Each row is a point. Before rounding, the points of a table are all equally far from one centre. They may lie mostly on one side of it. Where is the centre, to within rounding?

Points, 5 rows:
[[ 3.5 -4.2]
 [-1.3  2.9]
 [ 0.5 -6.2]
 [ 4.1 -2.6]
 [ 4.2 -1.2]]
Centre: [-0.4 -1.6]

Points, 16 rows:
[[ 1.3 -5.4  6.6 -1.9 -1.2 -2.5 -0.9 -3.0 -1.2]
 [ 4.9 -3.0  4.5  0.0 -0.9 -1.9  0.1  2.1 -3.1]
 [ 3.0 -2.9  3.1 -2.6  3.8 -1.6  0.0 -4.9 -8.0]
 [ 2.7 -4.0  6.0  0.0 -0.1 -3.6  0.7 -1.5 -4.9]
 [ 4.2 -5.1  1.8  0.8 -1.6 -1.0  2.1 -0.8 -1.8]
 [ 5.6 -4.4  4.1 -1.2 -0.3  2.8  0.1  0.7 -1.9]
 [ 4.2 -1.7  6.7 -0.9  3.3 -1.2  2.6 -0.7 -5.8]
 [-0.3 -5.1  2.1 -3.5 -0.9 -0.8  0.3 -2.6 -9.3]
 [ 4.7 -3.1  4.8 -4.4 -2.4  2.1  2.1 -2.5 -5.4]
 [ 3.6 -3.6  2.8  0.2  0.5 -4.7  0.8 -0.8 -5.9]
 [ 1.8 -2.0  2.3  0.8 -2.0  0.1  5.1 -2.5 -2.5]
 [ 3.0 -2.0 -1.3  1.3 -0.2  0.3  2.3  1.5 -5.2]
 [ 4.1 -3.9  0.7 -2.4  2.1 -4.9  2.2 -3.8  0.3]
 [-1.1 -5.7  4.8 -0.2 -1.3 -3.5  2.6  0.3 -3.4]
 [-2.1 -1.0  3.7 -0.5 -0.9 -2.3  1.6 -3.6 -7.2]
 [ 1.9 -1.0  5.8 -4.1  1.9 -1.1  2.9 -5.6 -6.7]]
Centre: [ 0.3 -2.0  1.9 -4.3  1.9 -0.3  0.9 -0.5 -2.8]

Points:
[[-2.4  1.1  2.1 -5.7 -1.4  0.8 -3.2  3.6 -5.0  2.1  4.4 -1.3  3.8 -2.5
   0.2 -2.1  2.6 -4.9  3.0  6.8]
 [-3.1  3.5  6.1 -5.8 -2.9  2.8 -3.1  1.7 -3.4  2.1  3.3  0.7  4.4 -1.1
  -0.8 -1.8  4.4 -3.9  3.5  4.6]
 [-2.8  3.9  3.4 -4.0 -2.4  0.1 -2.0 -1.3 -5.8  3.4  5.9 -0.8  5.7 -3.7
   0.9 -0.8 -0.6 -4.8  2.0  5.0]
 [-6.6  3.2  3.5 -5.0 -3.2  2.6  0.4 -0.8 -0.2  3.0  6.5 -0.7  2.1  2.5
   1.7 -8.2  1.4 -4.0  2.4  3.8]
 [ 0.7  0.7  6.9 -6.5 -0.8  3.4 -3.8 -1.1 -1.3  2.0  4.9  1.7  5.0 -2.3
   1.0  2.5  1.1 -7.1 -2.5  1.3]
 [ 1.6  1.3  2.8 -5.1 -0.3  2.3  1.7  2.3 -2.4  5.0  4.3 -2.7  0.2 -4.0
  -2.9 -0.3  1.2  0.3  3.5  5.5]
 [-3.6  2.0  2.0 -4.0 -3.6 -0.1 -2.2  0.7 -0.9  5.4  2.6  2.9  7.2 -3.6
   0.4 -1.1  2.9 -2.2  1.7  5.3]
 [-4.6  2.9  3.6 -1.9 -4.1  4.7 -2.7 -0.3 -1.5 -1.0  1.7  2.1  4.0  2.5
  -3.1 -2.2  1.9 -1.8  1.1  6.6]
 [ 0.8  4.0  5.8 -4.2 -3.2  4.5 -2.7  0.0 -4.1 -2.5  4.2 -1.8  1.5  1.2
   3.0  1.0  1.5 -3.0 -1.7  5.7]
 [-1.9  1.0 -0.4 -0.9 -8.0  3.0 -0.6 -1.7 -2.4  3.1  3.0 -2.9  2.0  1.3
  -2.5 -0.7  2.1 -7.5  2.6  0.8]
 [-4.5  2.7  4.3 -5.9 -7.8  3.0 -1.5  0.2 -0.4 -1.0 -0.1 -0.8  2.9 -1.2
  -3.7 -1.2  1.5 -3.4  1.2  3.9]
 [-1.8  1.7  6.1 -0.1 -4.2  4.7 -2.5  0.3 -2.6  2.6  1.5 -1.0  5.7 -1.8
  -3.7 -1.8 -3.4 -4.7 -4.1  6.6]
 [-1.2  4.7  3.8 -4.9 -4.1  1.3 -1.6 -1.2 -2.3  3.5  2.1 -1.1  0.8  0.5
  -1.7 -0.2  1.5 -6.8  6.3  4.4]
 [-3.2  1.6  1.5 -6.4 -1.9 -0.4  0.7 -0.3  1.0 -2.5  3.4 -1.3 -0.3  1.4
  -1.7 -1.9  5.5 -8.2 -1.0  2.4]
 [-1.9 -3.8  3.9 -3.1 -1.8  4.3  6.1  0.9 -1.2 -1.4  5.0 -2.5 -1.5 -4.8
  -0.5 -0.8  3.9 -5.1  2.9  2.9]
 [ 2.4  4.2  5.6 -6.7 -5.8  2.5 -1.8  1.2 -2.6  3.1  3.4 -1.1  3.7 -1.0
   3.6 -1.4  1.2 -2.9 -4.8  1.5]
 [ 0.7  4.8  2.5  1.7  0.2  0.6 -1.8 -3.3 -2.4 -1.1  5.0 -1.3 -0.4  2.6
  -2.9 -3.4  3.7 -5.9  2.8  0.3]
 [-3.4  0.2  3.4 -5.8 -5.1  1.8 -0.5  1.2 -1.2  1.5  2.4  1.7 -0.9 -4.0
  -4.6  1.9  3.0 -3.0 -0.3  3.6]
 [ 2.3 -0.3  0.8 -2.8 -3.9  0.8 -2.6  2.8  2.6 -2.3  4.0 -0.6  2.2  0.4
  -0.1 -1.6  6.0 -2.6  4.4  4.0]
 [-1.4  1.0  4.1 -4.2 -3.8  5.6 -1.8 -1.1 -2.7  6.7  4.6 -1.3 -2.8  0.6
   0.2 -0.4  4.1 -1.1  2.1  2.9]
 [-6.4 -4.8  3.5 -1.0 -1.8  1.6  0.4 -2.5 -5.6  3.0  3.5  1.0  3.3 -0.3
   5.6 -1.5  0.1  0.4  2.8  2.7]
 [-2.0 -2.9  6.8 -6.5 -1.6  2.7 -1.8 -0.2  0.9  1.6  1.6  2.7  5.6 -0.7
  -0.8 -0.4  5.9 -4.9  3.1  2.9]
 [ 1.6  3.7  4.5 -1.9 -3.0  2.2 -2.2  0.2 -4.1  2.0  0.8 -0.9  1.3  0.5
  -1.2 -2.2  6.1 -5.1  6.4  1.0]
 [-4.1  1.7  2.6 -3.2 -3.4  2.0 -1.4 -0.5 -3.0  0.3  1.2 -0.6 -0.1 -0.9
   1.2  2.6  6.4 -2.3  4.5  3.6]
 [-0.9  3.3  7.3 -2.0 -3.1  2.9 -4.1 -0.8 -3.4  1.8  6.8 -2.3  1.4 -1.7
   2.7 -1.1  5.6 -3.7  0.2  4.7]
 [-5.7 -2.4  7.6 -2.8 -3.3  0.5  3.7 -0.2 -1.5  4.2  4.9 -3.6  5.1 -1.0
   0.3 -0.6  3.4 -3.4 -1.6  2.8]
 [ 2.0  1.0  1.9 -3.3 -1.2 -0.7 -1.9 -0.4 -3.6  5.5  1.4  0.8  5.2  0.6
  -2.6  0.1  3.0 -5.7 -4.1  3.5]]
Centre: [-0.7 -0.4  3.5 -1.3 -0.9  1.9 -0.3 -0.6  0.3  1.3  1.2 -0.6  1.1 -1.8
  1.6 -3.6 -0.6 -3.6  0.1  1.4]

Points (31 x 24):
[[-1.5  4.0  0.6  0.0  2.9 -0.8  2.4  6.1  2.7 -2.8  0.6  3.0  7.1  0.3
   3.6 -4.9 -1.3  1.1  1.8  0.3 -2.2  0.3  2.7 -1.2]
 [-2.4  3.1 -3.4  1.9  1.4  3.2  1.2  8.7 -0.9  0.0  2.0  4.1 -0.5  3.0
   5.5 -4.1 -2.5 -1.6 -5.3 -0.9 -2.0 -1.7  3.3  0.8]
 [-2.1  4.8 -1.0  5.1  5.8 -2.5 -0.1 11.7  3.0 -0.1  1.1  3.7 -0.1  2.0
   5.7 -0.6 -2.8  3.5 -3.5 -2.2 -4.0 -0.6  0.6  0.7]
 [-0.8  1.2 -1.9  0.5  3.1  1.0  4.4  7.2  0.8 -2.1  1.4  0.6  5.5  2.5
   5.7 -7.0 -3.0  1.6 -1.2  0.8 -1.2 -0.7  2.0  2.4]
 [-1.0  3.8 -0.5  1.7  2.8  2.5  5.3  9.5 -0.8 -1.1  3.1  4.5  4.4  0.2
   1.5 -2.6 -2.1  2.9 -1.8 -1.0 -4.0 -3.0  0.4  0.9]
 [-3.0  1.8  4.0  0.3  1.2 -2.6  2.8  9.8  2.1 -2.6  1.4  4.1  0.0  3.5
   4.7 -4.4 -3.1  0.9 -2.5  0.1 -3.6 -1.4  1.5 -2.2]
 [-0.6  0.8 -1.6 -1.4  5.2  0.7 -0.1  9.5  1.1 -2.4 -3.3  2.5  4.0  5.3
  -0.5 -2.0 -0.7  4.1 -2.1 -1.1 -2.7 -3.8  0.6  1.2]
 [-4.2  3.5  3.1 -2.9  0.9 -1.0  2.7  6.3 -0.5 -1.5 -1.7  0.0  3.1  1.6
   5.0 -5.6  1.2  5.0 -1.9 -0.5 -4.0 -0.7 -1.9 -2.0]
 [-3.9  5.9 -0.1 -1.2  2.0 -1.2  2.4  7.1  3.0  2.3 -0.9  2.3  1.1  0.4
   5.0 -1.4 -2.6  1.3 -5.8  0.5 -5.7 -0.3  4.1  2.7]
 [-1.5  3.6 -0.1 -2.2  2.1  1.9  2.7  9.3  0.5 -3.3  0.5  0.1  3.5  2.8
   6.2 -4.4 -2.3  1.3 -2.9  0.3 -4.8 -0.9  0.2  0.6]
 [-5.4  4.5 -0.9  4.5 -0.8  0.7  1.5  7.9  1.3 -2.7  0.1  2.3  2.7  1.8
   6.8 -4.1 -1.6  2.9 -4.0 -3.1 -4.0 -0.7  0.8  2.7]
 [-1.5  4.0  2.2  2.3  5.5  1.6  1.9  7.7 -1.3 -6.5  0.5 -0.6  0.5  0.4
   0.4 -0.2  3.2  1.7 -2.2 -1.5 -2.5 -3.2 -1.0  1.3]
 [-3.6  2.9 -0.3  1.0  1.5  3.8  0.6  5.8  0.4 -6.3  2.4  1.6  0.7  1.2
   1.0 -2.3 -1.5  2.9 -1.7 -0.4 -0.2  1.5 -0.1 -0.3]
 [-1.0  1.6  3.9  1.2  1.9 -0.1 -0.5  6.4 -0.4 -2.5 -5.2  1.6  0.4  2.8
   6.3 -4.8 -1.7  3.7  1.3  0.5 -2.0 -1.9 -3.8 -0.6]
 [-0.3  6.0 -1.2 -0.4  0.7  1.8  0.2  7.1  1.4 -3.1  1.2  4.2  2.8  3.9
   5.0 -2.6 -1.1  1.0  0.7  1.4 -3.8 -4.0  1.3 -2.9]
 [-3.5  2.1 -3.0  0.2  1.9 -0.3  0.9  9.1 -0.9 -2.7  0.6  5.0  3.1  5.8
   4.9 -1.7 -1.5  2.8 -3.6 -1.0 -3.5 -1.3  0.6  1.5]
 [ 0.4  3.2 -0.8  1.6  2.4 -0.2  1.3  6.9  0.6 -4.7 -0.4  2.6  3.2  1.0
   7.6 -2.4 -2.1 -0.3  0.0  2.3 -4.9 -2.9 -1.4  0.9]
 [-2.4  2.8 -1.5  2.6  3.6  0.1  0.9 11.6  1.7 -1.2  2.1  4.1  3.5  2.7
   1.8 -4.7 -3.6  2.0  0.0  1.1 -2.2 -0.6  2.4  0.3]
 [-1.8  4.4  3.6  1.9  3.7 -1.6  4.2  7.7  2.0  0.6 -0.2  5.0  2.8  1.8
   7.4 -0.3 -0.5  4.6 -1.2  0.8 -2.5 -0.6 -4.8  0.4]
 [-2.2  3.8 -1.7 -1.0  2.8 -1.4  0.1  5.2  3.3 -3.4 -1.0  1.7  4.2  1.8
   6.7 -5.0 -2.7  2.2  0.6  0.3 -4.8  1.0 -0.2 -1.6]
 [-3.4  2.5 -1.3  3.2  2.8 -3.3  0.2  9.2  0.0 -4.2  0.2  3.5  2.6  2.5
   2.9 -3.3 -1.4 -2.2 -2.1  2.5 -2.3  0.5 -1.0 -0.3]
 [ 0.7  4.1 -4.3  0.4  2.4  1.4  2.9 11.1  0.7 -3.5  1.4  3.0  1.5  2.0
   4.4 -5.2 -0.7 -2.3 -1.2 -0.2 -3.8 -2.8  0.3  1.9]
 [-1.6  5.4  0.5  0.2 -0.2 -1.8  6.2  8.6  0.3 -3.9 -2.9  2.9  2.8 -0.7
   2.4 -5.0 -2.0  0.6  1.4 -1.5 -2.7 -0.2 -0.8  0.5]
 [-1.5  1.5  0.6  3.9  4.3  1.7  2.9 10.4  1.4 -3.0 -1.4  1.7  2.9  4.5
   3.6 -3.9 -2.0  3.7 -1.4 -0.7 -3.0 -5.0  2.4  1.4]
 [ 1.0  4.5 -0.8  2.6  2.5 -3.5  4.1 12.0  3.4 -0.7  0.8  1.7  0.7  6.7
   6.9 -4.2 -0.7  1.8 -1.6 -5.7 -2.0 -2.4  1.5 -1.9]
 [-3.1  0.8  0.5 -0.4  4.4 -0.9  0.8  4.5  1.1 -0.4  0.2  2.8  3.1 -0.2
   8.6 -5.1 -1.7  1.4 -3.3  0.8 -4.5 -3.9 -0.2  4.2]
 [-3.9  2.0  2.5  1.0  4.9 -1.0  2.2  9.1  1.2 -2.8  0.5  2.5  3.9  1.4
   5.8 -5.4 -2.5  2.9 -3.4 -1.2 -3.2 -1.5  1.5  2.2]
 [ 1.1  1.9 -0.2 -0.3  3.1  0.0  2.7  6.1 -0.9 -3.2  0.4  5.8  1.9  4.5
   8.3 -4.1  0.0 -1.1 -3.1 -1.0 -3.8 -0.3  0.7  0.3]
 [-0.4  5.3 -1.0  2.8  5.3  0.6  1.8 10.9 -0.2 -0.7  2.7 -1.2  4.3  2.3
   2.1  1.1 -0.5 -0.4 -1.2  0.6 -3.4 -1.8  2.3 -0.9]
 [-0.5  4.9 -0.7  2.0  2.7 -0.2  0.8 10.3  1.6 -0.7  3.5  3.7  1.3  4.4
   2.9 -5.5 -1.7  4.4 -2.0  4.7 -0.5 -1.7 -1.1  0.4]
 [ 0.8  2.6 -1.0  1.3  2.6  1.2  0.5  9.5  0.1 -4.2  1.5  2.6 -0.9  2.6
   4.5 -5.9  1.2  1.5 -2.6  0.8 -7.7 -0.7 -2.2  1.5]]
Centre: [ 0.4  2.7 -0.4  1.6  1.5 -1.6  1.1  5.2  2.3  1.8  0.3  0.6 -0.4  1.9
  2.3 -2.6  1.0  1.3 -1.2 -2.5 -1.0 -1.6 -0.5  1.3]

Points (28 x 24):
[[ -0.5  -3.0  -2.8   0.4   0.0   7.0   1.3   1.0  -0.2   1.0  -2.6   2.6
    0.9   0.3   3.2  -8.7   4.4  -0.7  -2.3   0.8  -4.7  -3.7   3.0   1.9]
 [ -1.4  -2.4  -0.5  -1.0  -0.4   4.2   3.0  -0.6   1.5   7.7   2.7   6.0
    2.9   4.4   3.6  -4.4   3.7   2.1  -2.5  -1.2  -1.8   0.7  -0.3   1.3]
 [  0.9  -1.0  -1.7   2.2   0.2   5.4  -0.5  -3.5   2.3   2.6  -1.5   4.3
    1.3   2.5   0.8  -4.9   6.0   2.5  -2.9  -1.0  -5.8  -1.1   1.0   0.6]
 [  0.2  -4.2  -1.5   3.7  -2.5   4.5   0.5  -1.4   0.5   4.3  -1.0   4.9
    0.8  -0.1   4.4  -6.0   4.8   0.8  -1.6   2.6  -6.9  -2.0   1.0   2.1]
 [  0.2  -4.1  -1.0  -1.9  -3.5   4.5   3.0   0.2   0.9   7.7  -1.4   3.7
   -2.3   0.7   3.1  -6.3   5.9   3.7  -2.2   2.0  -3.7   1.6   0.2   3.5]
 [ -2.0  -4.0   2.9   0.0  -2.3   3.6   1.0   0.4   1.4   6.4   0.7   0.6
    1.8   1.8   3.3  -6.5   7.2   0.6  -4.2  -1.2  -3.2   2.2   1.5   0.0]
 [ -0.1  -3.6  -2.0  -3.6   1.2   5.1   1.2  -1.0  -2.8   4.6  -1.8   2.9
    1.1   5.4   0.3  -7.1   4.9   1.7  -6.2   2.4  -4.0  -0.1   1.7   1.0]
 [ -1.0  -3.9  -0.1   0.7  -1.6   4.3   1.2   0.9  -2.0   7.5   0.8   4.5
   -0.3  -0.1   3.0 -10.6   4.9   1.4  -5.6  -1.9  -1.2  -1.0   1.3   2.0]
 [ -0.9  -2.3   0.1   0.1   0.5   2.2   3.4   1.7  -1.2   5.6  -1.6   3.6
   -2.5   2.0   5.0  -6.1   5.3   3.1  -2.5   0.2  -2.4  -5.3  -0.7   2.6]
 [  1.9  -4.2  -1.3  -0.8  -2.1   4.4   1.5  -1.9  -1.3   0.6  -0.1   2.3
   -1.4   2.6   2.2  -9.1   7.2   2.9   0.8  -1.0  -2.7   3.0   1.2  -0.3]
 [  1.2  -5.5   0.3  -1.5  -3.9   2.0  -1.0   1.3   2.4   6.8  -0.6   3.2
    1.1   0.5   5.1  -3.6   5.1  -1.7  -3.0  -1.8  -4.2   0.3  -0.4   3.3]
 [  3.8  -5.1  -1.2  -1.6  -3.5   4.8  -3.3  -0.4   0.2   5.6  -1.4   1.7
    0.8   4.2   3.5  -7.7   4.6   1.5  -4.6   1.1  -2.6   0.7   0.0   1.5]
 [  1.2  -2.9   1.4   0.9  -5.2   3.4   1.7  -4.5   2.1   2.9  -0.6   5.1
   -0.4   3.3   5.6  -6.9   6.2   1.2  -1.6   0.2  -1.0   0.1  -2.1   3.2]
 [  2.4  -1.5  -2.3  -0.3  -2.3   7.1   1.8  -1.1   1.2   2.8  -1.1   3.4
    0.1   4.6   3.1  -6.8   4.6   0.0  -4.3   1.9  -4.5   0.0   0.0   2.7]
 [ -0.9  -4.1  -0.1   1.2  -2.4   1.8   0.3   2.0   2.1   6.1  -5.3   5.4
    0.6   4.9   3.2  -6.8   8.7   1.9  -1.9   1.9  -2.0  -0.4  -2.5   1.0]
 [  4.0  -2.2  -4.4   0.8  -3.0   2.2   0.6   0.9   1.2   4.8  -2.0   6.4
   -0.2   2.1   0.7  -5.3   4.1   2.9  -4.9   2.2  -2.1  -3.0  -0.5   2.9]
 [ -0.7  -4.2  -0.6   0.3  -4.4   3.6   2.5  -0.5   2.1   5.5   1.0   3.7
    1.2   2.7   1.6  -7.3   5.7  -0.8  -5.1  -2.3  -2.3  -2.7   1.2   2.6]
 [  1.7  -4.8   0.6  -2.5   0.1   3.2   1.1   1.6   3.2   5.2   1.2   3.4
   -3.1   1.8   4.3  -8.1   2.6   1.3  -2.3  -1.4  -2.9   2.8   0.1   1.3]
 [  0.1  -5.1  -2.8  -3.0  -4.4   3.4  -0.8  -1.9   3.0   4.2  -2.3   4.4
    0.2   3.9   4.8  -8.1   2.5   0.0  -3.4   1.6   0.0  -0.5  -0.4   7.8]
 [  2.3  -5.6  -1.4  -0.7  -1.0   2.9  -0.8  -2.1   2.3   5.6   0.8   4.0
    2.1   4.3   3.6  -6.0   2.9   3.6  -2.8  -0.9  -2.8   0.4   1.1   5.0]
 [  1.6  -4.9  -2.0   0.0  -4.0   5.5  -0.6   1.4   1.7   5.1  -3.2   2.8
    1.4   1.7   4.5  -5.6   8.3   2.4  -1.7   3.0  -2.9   0.8   0.5   0.5]
 [ -1.6  -6.8  -0.8  -1.1   1.1   2.7   2.2  -3.6  -0.3   6.0  -2.0   2.1
    0.0   2.9   3.5  -7.2   2.5   3.2  -3.8   1.5  -4.6  -1.4   1.3   3.9]
 [  2.7  -4.0   0.9  -2.0  -2.2   2.0   0.2   0.9   3.1   4.9  -1.3   4.0
   -3.1   2.3   5.8  -4.1   6.4   2.4  -3.3   0.8  -3.2   1.0   1.8   1.2]
 [  0.6  -6.6  -1.0   0.2  -0.2   1.2  -0.1   0.3   1.5   2.8  -2.4   0.6
    0.5   3.1   4.2  -8.6   1.6   1.4  -3.5  -3.1  -4.7  -0.2  -3.0   0.3]
 [  0.2  -4.9  -1.5  -1.6  -1.2   5.4   4.4   1.4   0.3   3.9  -0.9   5.0
   -2.6   1.1   5.1  -6.4   1.9   2.1  -4.3  -1.7  -4.9  -1.6   0.6   2.9]
 [ -0.4  -3.9  -3.8   1.5   0.5   4.9   0.9   0.1   0.8   4.0  -0.4   2.9
    1.3  -0.2   5.8  -6.5   5.1   0.4  -3.5   1.8  -5.0  -1.9   2.7   0.6]
 [  0.8  -2.3  -2.4   0.8  -1.8   4.6   0.9  -0.7  -0.7   6.8  -4.5   1.1
   -0.4   3.1   1.7  -6.6   4.7  -0.7  -4.2   3.5  -4.9   0.4   2.2   3.6]
 [ -0.5  -5.9  -4.4   0.8  -3.8   2.5   1.8  -1.6   0.8   4.8   0.4   2.4
    0.5   1.5   3.6  -3.6   5.9   3.0  -2.7  -0.3  -6.0   2.9  -2.5   1.3]]
Centre: [-3.8 -3.6 -0.8  0.4 -1.7  2.9 -1.8  0.4 -1.7  1.2 -2.1  4.4 -1.0  1.5
  1.4 -3.5  2.1  0.8 -2.6  0.6  0.8  1.5 -0.1  1.9]
